Rows are points. Examples show where two turns around zero, p and q, send a point. Write where each new point lands after one turn and then the other. Backwards means that the second turn is done in reverse. Each puzzle has new turns, and all numbers are rounded.
In the rows, 128 means zero.

Turn p:
[ 66 119 109] => [ 63 134 121]
[168 139 149] => [172 124 142]
[108 126  95] => [103 145 104]
[128 142 136] => [132 136 142]
[169 113 151] => [169 101 131]
Turn q:
[133 120 105] => [122 115 108]
[135 163 131] => [136 162 119]
[154 145 113] => [145 138 100]
[ 50 136 162] => [ 74 153 189]
[145 111 125] => [141 109 122]
[150  93 132] => [149  92 131]
Where do these land?
q, then p: [149 121  97] => [124 132  90]
p, then q: [ 87 166 151] => [123 164 177]
q, then p: [163 111 119] => [147 117  95]
q, then p backwards: [136  95 107] => [130  89 136]
q, then p: [105 147 167] => [137 132 176]

Turn p:
[ 64 125 130 118] => [ 89 129 178 143]
[107 145 134 103] => [104 124 147 107]
[184 103 147 100] => [185 140 120  90]
[139 135 135 159] => [126 142 101 143]
[146 132  94 159] => [136 104  95 155]
Turn q:
[177 141  77 123] => [172 172 147 159]
[115  91 160 142] => [ 85 105 146 120]
[129 147 150 121] => [117 139 105 117]
[ 79 135 149 155] => [108  79  99 130]
[140 127 104  98] => [158 145 143 114]
Where do these land?
q, then p: [156 102 149 144] => [ 90 151 139 135]
p, then q: [158 115 149 121] => [144 164 123 127]
q, then p: [ 85 106 110 116] => [173 143 149 119]
p, then q backwards: [120 186  80 151] => [ 83 138 172 175]
q, then p: [ 84 154 117 128] => [171 101 131 140]
p, then q: [174 133 132 117] => [158 158 148 121]
p, then q: [118 101 159 119] => [114 151  95 123]

Turn p:
[ 92 128 123 137 146 147  82 146] => [117 139  97 111 175 121 108 146]
[141 102 136 173 114 112 108 109] => [119  93 128 172 144 103 129 133]
[ 85 192 115 140  98 108 118 157] => [149 171  69 139 105 118  84 128]
[110  82 162 130  98 144 130 125] => [111 131 169 128 137  79 121 143]
[100  93 183  83 160 159 110 131] => [138 152 183  85 185 121 124 151]
[172 117 103 102 102 115 126 114] => [146  90 126 113  99 115 161 109]
[135 126 133 148 120 166 123 131] => [104 108 132 120 126 127 105 149]
[116 173 106 133 162  99 166  66] => [136 139 129 160 122 182 115  53]
[154 121  94 121 132 137 143 133] => [110 112 119 112 107 142 154 122]
[107 129 141  92 154  91 164 161] => [150 193 141 127 122 144 163 131]
[196 145 113 149 123 129 138 133] => [131  79 117 142  87 157 143 145]
Turn q:
[124 122 100  85 105  93 136 125] => [136 112 126 147 155  82 149 105]
[116 180 162  68 142 190 114 154] => [ 73 166  93 164 132 111  58 146]
[ 98 146 159  83 174 151 132 138] => [ 73 134 144 157 130 111  90 161]
[147 125 104 144 118  95  94  94] => [132 121 132 105 158 150 162  89]
[142 146 146 108 108  80 109 120] => [133 123 147 120 157 113 109  78]
[126  91  99 197 122 156 157 101] => [149 124 116  96  76 158 188 152]
[164 125 119 131 139 118 136 135] => [152 153 143 129 142 131 137 131]
[107 154 112 125 129  98 136 154] => [139 109 139 173 127 128 123 109]
[129 104 142 173 117 158 158 109] => [139 133 124  90  76 137 143 148]
[127  87 138 166 126 142 108 151] => [154 104 116  99 126 159 120 161]
Where do these land?
q, then p: [ 99 172 114 104 149  95 107 163] => [ 92 106 127 171 179 132 108 138]
q, then p: [168  93 115  98 140 160 155  89] => [161 187 115 129  90 158 140 123]
q, then p: [ 85 120  89 145  98 145 144 169] => [ 80  97 106 145  98 102 162 137]
p, then q backwards: [141 118 164 111 160 129 117 131] => [151 100 122 139 158 107 119 141]
p, then q: [163 102 122 149 157  99 129 154] => [160 133 134 146  83 128 138 163]
p, then q: [112 130 139 124  82 100 107 142] => [163 129 149 135 153 137 138  90]
q, then p: [152 157 113 149 156 165 100 123] => [103 135 109  97 119 157  82 130]
q, then p: [ 84 116 110 136  98 133 134  85] => [103 148 145 128 108  91 151  87]
q, then p: [141 156 172 120 152 165 121  75] => [157 174 113  98 138 115  74 106]
q, then p: [135 116 143 145  87  88 166 148] => [164  79 152 145 111 111 155 129]

Turn p:
[ 95 133 133 135 108 123 160 127 164] => [131 144 126 162 129 119 154  87 119]
[133  92 170  88 130 149 153  91 100] => [125  74 144 157 123 104 125 161  82]
[127 171  87 106 135 117 135  86 172] => [107 147 139 128  54 138 130  90 132]
[126 139 113  88 102  86  84 106 153] => [138 152 135 168  79 155  94 136 156]
[139  91 127 162 133 163 115 173 139] => [127 143 120 108 172  98 161 155 158]
[158 121  92 156 130 124 111  95  97] => [117 106  92  97 105 161 135 154 138]
[ 99 143 155 121 179  93 141 139  95] => [ 96 110 142 126 166 142  77  99 106]
[141  90 122 105 115 166 143 152  91] => [141 127 107 117 143  87 127 175  95]
[173 149 115 162 128 100 110 154 131] => [152 125 110  89 131 141 115 114 180]
[ 90 151 166 157 120 158 128 157 138] => [146 151 163 128 177 136 160 107 115]
Turn q:
[ 79 125 142 121 116 133 105  90 126] => [125  91 124  95 102 145 156 105 120]
[163 112 142 119  99  63  97 145 169] => [145 153  70 122 116  91  77  91 131]
[125 182 119 136 176 125 123 121  93] => [106 134 127 174 152 171 160 120 105]
[137  94  95 138 116 120 161 117 142] => [119 110 113 119 137 104 113 167 158]
[129  98 123  96 149 179 133 122 131] => [167 114 162 107 144 155 126 150 146]
[125 179  64 157 123 145 115 181  86] => [ 61 149 176 181 154 133 135 101 161]
[132 103 133 105 135 130 150 134 148] => [155 137 123 104 142 119 125 148 137]
[ 97 125 156 153 131 146 150 123 154] => [147 112 139 121 115  96 167 140 114]
[138 133 162 109 120 184  88  86 144] => [181 105 152 127  74 167 127 116 127]
[133 162 129 113 110  74 169 122  93] => [ 75 173  86 122 122 140 136 150 111]
[151  95 143 161 134 110 117 166 122] => [129 129 137 138 150  88  87 120  99]
Where do these land?
p, then q: [125 110 115 154 113 163 132 163 100] => [121 163 122 141 177 150 134 142 138]
p, then q: [128 163  99 115 165 126 162  85  81] => [ 94 108 158  67 115 174 114 115 136]
q, then p: [150 169 103 121 108 137  96 101 162] => [145 137 115 134  99 133 192 122 154]
p, then q backwards: [119 146 150 163 156 118 117 133  92] => [112 101 109 101 156 127 111 125  92]
p, then q: [135  80 153 128 158 112  86 169 143] => [172 125 110 146 165  90 151  86 119]
p, then q: [149  85 179  98  83 118 153 146 111] => [118 116 111 165 166  98  62 129 103]
q, then p: [118 139 129 110 110 163 164  97 144] => [168 144 124 136 131  80 137 113 126]
q, then p: [119 158 106 130 159 118 147 141 134] => [101 125 123 106 136 121 141  89 124]
p, then q: [139  96 101 173 141 130 137 149 151] => [133 128  92 123 157 118 163 142 166]
q, then p backwards: [ 98 134 145  87  87  94  87  97 162] => [167 171  72 160 118 103 163 118 136]

Turn p:
[ 95 121 107 152 122 117 138 104 131 121 124] => [118 113 123 128 128 162 102 117 118 145 108]
[147 157 131 197 150 158 165 118 113 139 105] => [149 130 169 109 157 188 166 148 103 146 132]
[146 124 109  90  91 108 136 118 151 118 109] => [129 101  98 104 106 107 136 120 161 128 101]
[ 98 153 151 108 154 128 125 145 117 150 105] => [121 151 161 157 151 101 134 127 132 145 107]
[145 147 125 135 137 103 130 109 159 147 159] => [165 106 127 131 143 132 122 109 123  90 119]
[132 144 103 121 125 161 129 108 122 148 138] => [114 114 163 106 128 136 130 108 139 115 139]
[136  39 126  96 139 148 127 165 133 131 137] => [ 76 144 106 118  93  93 114 182 106  91 135]
[123 153 110 202 123 130 148 131 152 145 104] => [154 103 141 100 179 171 123 147 108 155 116]
[ 92 107 172 103 128 138 151 121 131 127 106] => [113 129 147 168  99 120 125 161 140 145 100]
[134 158 205 123 122 118  49 113  85 126 112] => [131 161 115 206 161 125 155 117 189 143 176]
[121 139 113 134  68 128 148 139 152 110 155] => [165 103 120  92 102 126  89 129 143 147 136]
[144 158 121 125 141 117  65 132 154  97 116] => [130 100  92 145 163  97 150  96 124 143 159]
[133 149 105 112 152 117 158 111 151 104 171] => [158 106 136 122  96 122 128  87  91 109 117]
[146  42 114  94 139 122 123 178  42 130 152] => [ 69 229  95 105  86 113 117 146 116  91 146]
Turn q:
[150 171 152  96 142  78 150 128  96 149 157] => [104 153  98  98  64 160 138 131 112 147 151]
[158 139 125 146 165 168 181 127 123 133 110] => [175 121 147 125 139 143 158 103  99 138 173]
[ 94 117 123 153 139 133 129 114 108 107  98] => [149  88 113 131 146 136 145 115 144 115 106]
[109 119 116 139  72 144 119 147 126 145 122] => [109  91 154 157 122 107 103 146 133 118 126]
[114  96 129 129  98 136  76 170 122  87 147] => [101 121 103 157 152  65 122 154 152 141 107]
[105 108  85 137 128 126 119 134 138 126 154] => [144 137 127 161 135 126 125 164 125 118  98]
[216 167 141 117 150  72 120  94 103 157 131] => [ 92 191 128 111  64 154 161  66 109 135 138]
[ 84  62 117  96 113 148  98 160 136 144 118] => [109 118 118 177 178 128  89 164 172 115 137]
[115 142 109  87  91 135  96 121 137  90 131] => [102 135 138 105 132  90 138 167 157  97 114]
[ 93 139 137 127 128 164  92 136 143 153 139] => [139 123 156 130 133 125 100 149 172 158 120]
[147 121 158 144 141 126 170  85 137 128 139] => [165 138 115 101 117 135 108  89  99 114 140]
[152 154 144 164 168 105 186 118 167 117  91] => [147 121 137  83 154 166 147  87  61 140 126]
Where do these land?
p, then q: [151 120  81 110 116  91 155 114 149 150 136] => [104 136 126 111 165 123 158 126 147  74 135]
q, then p: [169  85 126 157 154  79 150 165 133 158 150] => [110 158 167 106 167 190 121  94 133 141 156]
q, then p: [114 137 135 107 104  91  97  89 147 140 158] => [119 103 116 133 144  91 128 114 163 180 133]
q, then p: [146  93  86  91 156 135 159 174 127  75 152] => [165 182 140  83 132 125 130  98  60 131 121]
p, then q: [117 129 152 167  84 159 118 159 133 131  93] => [119 155 140 156 140 149 101 154 124 184 150]
p, then q: [134 131 149 111 100 152 129 151  98 167 153] => [104 148 131  80 127 105 113 143 117 163 117]
p, then q: [ 86 148 134 168 103 150 136 123 133 147  90] => [132 135 144 144 157 152  95 111 155 174 153]
p, then q: [ 93 114 123 130 101 162 112  83 118 132 113] => [149 114 141 135 155 121  72 139 155 136 113]
q, then p: [ 80 131 120  77 165 172  97 136 155 126 158] => [163 112 138 117 169  52 145 145  99 110 135]
p, then q: [163 145 108 135 176 119  81 137 131 104 139] => [175 144  90 132  90 144 158 133 115 103 121]
q, then p: [169 155 175 160 123 148 144  96 134  95  83] => [115 126 121 167  74 147 147  98 157  83  91]
p, then q: [142 141 165 115 143 111 114 129 103 125  94] => [149 113 149 115 123 155 135 125  82 140 121]
q, then p: [100 135 111 135 140  95 171 108 103 113 145] => [105 137 118  70  99 127 146 134 133 145 142]
